Every row gives one point. Each copy is the shape, with its points in the same order, stretched, turned, moved and blurred by noise. Say if it was mirrored as well.
In the rows, zero is written as 128.

Shape (6 x 3)
[[114 111 163]
 [ 91 139  84]
 [ 49  93  75]
 [132 107 123]
 [119 123  73]
 [151 132 161]]
Copy 1 (6 x 3)
[[124 107 149]
 [130 114  77]
 [143  57  60]
 [147 118 136]
 [152 118  91]
 [120 139 164]]
Copy 1 is: only turned
Copy 2 (6 x 3)
[[ 81 125 144]
 [163 190  87]
 [106 218  76]
 [126 150 156]
 [181 186 122]
 [119 108 163]]
Copy 2 is: mirrored
Copy 3 (6 x 3)
[[149 110  63]
 [ 67 140 109]
 [ 33  96  56]
 [132  99  95]
 [ 89 116 141]
 [174 129 106]]
Copy 3 is: mirrored

Shape (8 x 3)
[[185  90 106]
 [157 113 104]
 [154  76 100]
 [131  87 141]
 [113 165 167]
 [173 125  79]
 [ 93 171 192]
 [ 85 118 141]]
Copy 1 (8 x 3)
[[125  38  98]
 [108  65 124]
 [147  44 131]
 [158 107 123]
 [ 85 177 121]
 [ 77  33 126]
 [ 91 218 125]
 [136 152 167]]
Copy 1 is: only turned
Copy 2 (8 x 3)
[[145 200 111]
 [141 155 100]
 [177 164 108]
 [158 134 144]
 [ 87  81 146]
 [143 169  72]
 [ 75  54 167]
 [158  62 130]]
Copy 2 is: only turned
Copy 3 (8 x 3)
[[123 125 179]
 [139 147 163]
 [108 139 166]
 [107 123 138]
 [154 115 111]
 [154 157 179]
 [144 106  89]
 [121 142 109]]
Copy 3 is: mirrored

Shape (9 x 4)
[[118 136 161 148]
 [133 132  80 131]
 [133 102 152 143]
 [131 140  62 184]
 [136 104  84  75]
 [ 95 175 166 152]
 [108 125 149 121]
 [149 141 122 164]
 [148 114 177  54]]
Copy 1 (9 x 4)
[[102  92 126 125]
 [180 154 128 122]
 [ 99 117 161 139]
 [224 136 165 121]
 [147 197  94 151]
 [114  59  88 110]
 [104 112 102 148]
 [146 119 164  93]
 [ 39 160  81 118]]
Copy 1 is: mirrored
Copy 2 (9 x 4)
[[166 146 160 132]
 [ 78 108 112 110]
 [139 132 154 163]
 [ 44  82 162  68]
 [ 96 113  55 163]
 [192 154 167  91]
 [167 129 128 144]
 [ 99 149 165 110]
 [195 201  63 216]]
Copy 2 is: only turned

Shape (10 x 6)
[[122 136 105 116 111 153]
 [125 165 155 110 174 109]
 [120 121 139 206 127 160]
 [119 102  94  63 103  99]
 [121 178 151 138 146 184]
 [127 123 160 120  84  77]
 [ 93 156 145  66 125 133]
 [131 148 107 200 128 134]
 [140 107 137 151 138 198]
 [157 158 160 108  95 134]]
Copy 1 (10 x 6)
[[146 172 186 124 125 130]
 [142  73 162 163 108 145]
 [175 112 111 107 154 168]
 [ 96 185 193 129  80  78]
 [176 122 180 162 149 193]
 [147 121 113 153  90  87]
 [141 160 205 162  75 145]
 [184  98 121  87 155 123]
 [130 159 163 151 170 195]
 [160 138 152 192 139 128]]
Copy 1 is: mirrored
Copy 2 (10 x 6)
[[121 125 170 165 135 151]
 [ 90 137  68 130 161 127]
 [ 92 134 153 203 116  55]
 [145  74 156  80 113 221]
 [ 68 175 136 199 173  86]
 [ 72 105  93 112  80 186]
 [ 67 103 133 118 164 174]
 [126 134 126 229 111 101]
 [111 169 191 150 150  59]
 [ 76 185 112 144 119 165]]
Copy 2 is: only turned
Copy 3 (10 x 6)
[[152 155 110  90 118 123]
 [113 113 191  90 105 165]
 [ 72 158 117 156 158  52]
 [222 103 109  58 150 154]
 [ 70 188 148 120  62 139]
 [144  99  86 102 173 167]
 [150 127  99  81  67 192]
 [ 87 147 135 101 165  72]
 [110 187 132 172 106  68]
 [125 173 120 111 127 178]]
Copy 3 is: mirrored

Shape (11 x 8)
[[152 139 101 183 121 162  76 133]
 [152  82  75 188  98 185 167 165]
 [165 130 145 134 163 157 106  98]
 [ 90 156 147 169 160 112  92  64]
 [138  82  75 117  91 128 177 133]
 [ 85 111 106  98 151  74 114 194]
 [117 204 170 138 133 117 121  69]
 [ 72 104 185  72 158 151  75 107]
 [133  96 111 135 172 160 134 110]
 [111 136  84 124 153 187 122 129]
 [ 78 158 213 114 169 106 122 116]]
Copy 1 (11 x 8)
[[168 151 155  82 118  75  62 108]
 [147 221 203 164 146  97 113  93]
 [113 118 122  58 136 111 132  81]
 [133 112  64  68  45 122 132 103]
 [142 163 201 137 168 171 186 124]
 [ 94 123 114 139 189 128 119 201]
 [161  49  87  92  75 125 155  61]
 [ 51  98  45  33 158 220 126 123]
 [ 98 178 114  92 143 129 150 103]
 [153 187 109 115 177 110 134 104]
 [ 70  48  49 117  98 153 138  95]]
Copy 1 is: mirrored
Copy 2 (11 x 8)
[[153 110 142 152 122 106 122  97]
 [197 141 150 119 142  54 154 128]
 [139  87 152 138 147 130 129 144]
 [114 117 106 178 181 151 114  99]
 [168 144 108 133 141  82 181 172]
 [ 95 174  96 143 136 144 101 157]
 [118 109  91 136 156 169 149  93]
 [ 42  99 159 168 164 120 125 158]
 [149 127 163 159 164 119 136 154]
 [133 137 170 153 127 129 150 132]
 [ 72 118 100 123 192 156 116 129]]
Copy 2 is: only turned
Copy 3 (11 x 8)
[[154 179 133 116 136 111 157 117]
 [224 165 135 160 101 148 184  61]
 [119 176 101 118  89 133 148 139]
 [113 126  66  60 166 171  98 142]
 [155 110 141 165 103 147 160  64]
 [111 145 167 174 149 182  84 159]
 [123  56  70  48 134 118  69 154]
 [110 167  65 202 128 124 137 193]
 [151 169  99 143 109 183 173 125]
 [164 123 111 144 120 165 184 149]
 [116 110  55 124 136 141  47 187]]
Copy 3 is: mirrored

Shape (12 x 9)
[[ 96  83 167 177 131 100 153  94 125]
 [143 174 109  95 142  63 181 102  84]
 [100 111 194 159 127 123 111  70 136]
 [145 161 124 139 176  95 117 151 168]
 [147 147 143 159 144  95 120 184 138]
 [174 184 107 103 123 100 142 142 117]
 [ 81 153 102 170 168 102  98 143 196]
 [ 73  96 169 155 147 167 145 107 130]
 [ 86 140 185 194 131 131 155  73  82]
 [162 185 128 132 127  92 183 136 160]
 [179 173 112 140 197  87 149 135 149]
 [125 181 160 116 178  69 152 147 145]]
Copy 1 (12 x 9)
[[ 93 147 141 167 116 142  66 186 150]
 [ 58 164 134  55 120 147  91 100 121]
 [125 103 154 141 142 160  64 184 160]
 [ 85 102 114 123 158  77 103 118  98]
 [123 113  95 135 148  77  98 129  89]
 [106 116 117  66 126 107 136  98  99]
 [ 98  95 149 167 157  95  91 122  73]
 [154 127 151 186 148 166 103 182 150]
 [103 139 151 131 136 191  78 235 154]
 [ 74  98 113 116 104 128 133 120  96]
 [ 24 117 116  97 180  77 111 131 119]
 [ 85  96  96 118 172 143  83 112  97]]
Copy 1 is: mirrored
Copy 2 (12 x 9)
[[177 118 168 117 184 120  85  85 174]
 [170 152 171 104 207 156 118 116   7]
 [112 122 144 137 159 119  57 133 199]
 [170  98 134 130 109 193 130 163 129]
 [159  90 114 152 117 201 134  94 140]
 [123 108 133 161 148 173 143 131  56]
 [168 146 153 121  63 173 130 167 171]
 [154 133 116  82 160  99 103 126 213]
 [138 171 135 112 217 141  86  93 197]
 [197 117 136 165 169 151 151 141  91]
 [189  83 153 127 171 200 148 171  98]
 [210 122 119 107 155 182  98 147  95]]
Copy 2 is: only turned
Copy 3 (12 x 9)
[[115 128 141 109  72 166 152 221 128]
 [142 173 139  63 101 152  42 131 172]
 [115 163 163 158  98 141 167 178 158]
 [ 77 155 145 124 135 114  82  89 101]
 [ 92 110 158 110 119 132 103  88  87]
 [127 128 138 107 136 147  64  67 157]
 [116 160 114 176 100 109 102 118  52]
 [133 138  93 105 104 111 190 197 128]
 [129 106 152 111  45 115 133 204 159]
 [ 76 133 120  90  69 155  68  78 146]
 [ 45 154 127  93 133 117  42  90 119]
 [ 82 200 153  82  94 111  84  85 115]]
Copy 3 is: mirrored
Copy 4 (12 x 9)
[[132 192 162  97 122  70 120  97 191]
 [117 104 100 151 117  66 237 153  95]
 [ 84 191 136  66 136  94 110  96 186]
 [153 118 117  76 114 144 181 115 113]
 [150 109  94  84 102 129 162 112 153]
 [115  71 111 126 120 127 205 141 101]
 [160 169 152  34 105 172 156 143 155]
 [100 185 154 111 120 105  72 108 139]
 [ 81 176 123  77 114  47 104 159 175]
 [133  92 153 103  66 107 198 131 126]
 [169  89 133  97 120 110 204 117  80]
 [121 122  72  90  76 106 201 121 114]]
Copy 4 is: mirrored
